Rows are points. Before rounding, the points of a table are all equally far from one centre. They may lie mostly on one side of it. Where is the centre, to within rounding?

Points:
[[-0.25 -2.79]
 [ 1.97 -1.72]
 [-0.58 -2.79]
 [-1.62 -2.56]
 [ 1.25 -2.33]
 [ 1.98 -1.71]
 [ 2.36 -1.18]
 [ 2.60  1.50]]
Centre: [-0.42  0.41]

Points, 16 rows:
[[ 0.97  0.55  1.00 -2.64 -1.55  2.63 -1.30  0.20  3.19  2.74  1.86]
 [ 0.50  0.61  2.04 -2.84 -2.94  2.46 -1.47  1.19  1.60  0.42  0.65]
 [ 0.23 -1.05  1.03 -0.10 -3.53  2.50 -1.86  1.62  3.18  0.86  2.69]
 [ 0.56 -0.36  0.57 -0.74 -3.33  3.04 -3.52  0.58  1.54  2.14  2.25]
 [ 0.14 -0.58 -0.44 -1.53 -1.67  3.50 -1.40 -0.45  3.35  0.38  2.69]
 [ 1.05 -0.16  0.28 -2.13 -2.25  2.75 -2.52 -0.67  2.83  0.65  2.83]
 [ 1.91 -0.39  1.23 -1.72 -3.10  1.57 -2.81  0.86  3.48  1.32  0.06]
 [ 0.41 -0.42  0.82 -0.68 -3.17  1.87 -2.41  1.85  1.71 -1.33  2.53]
 [-0.04  0.48  1.23  0.09 -1.87  3.32 -2.49 -0.33  2.74  1.65  2.98]
 [ 1.23  0.45  0.77 -2.31 -2.43  2.97 -2.85  1.07  2.27  1.32 -0.41]
 [-0.51 -0.87  2.04  0.02 -2.57  3.12 -3.11  0.98  2.88  0.03  0.77]
 [-0.63  0.69  3.06 -0.54 -1.59  1.60 -2.39  0.29  2.58  3.28  2.14]
 [ 2.18  0.79  1.68 -1.75 -2.51  2.23 -2.29  1.08  1.98  0.60  0.55]
 [ 1.16  0.41  1.22 -0.96 -2.78  3.33 -1.95 -0.85  2.71  0.99  1.31]
 [-0.29  1.12  1.20 -2.37 -2.21  3.25 -3.18  0.38  2.44  1.17  1.24]
 [-0.89  1.62  1.37  0.09 -3.36  2.15 -1.80  2.17  1.27 -0.23  1.07]]
Centre: [-0.58 -0.46  0.05 -0.63 -1.25  0.38 -1.57  0.41  1.57  1.22  0.83]
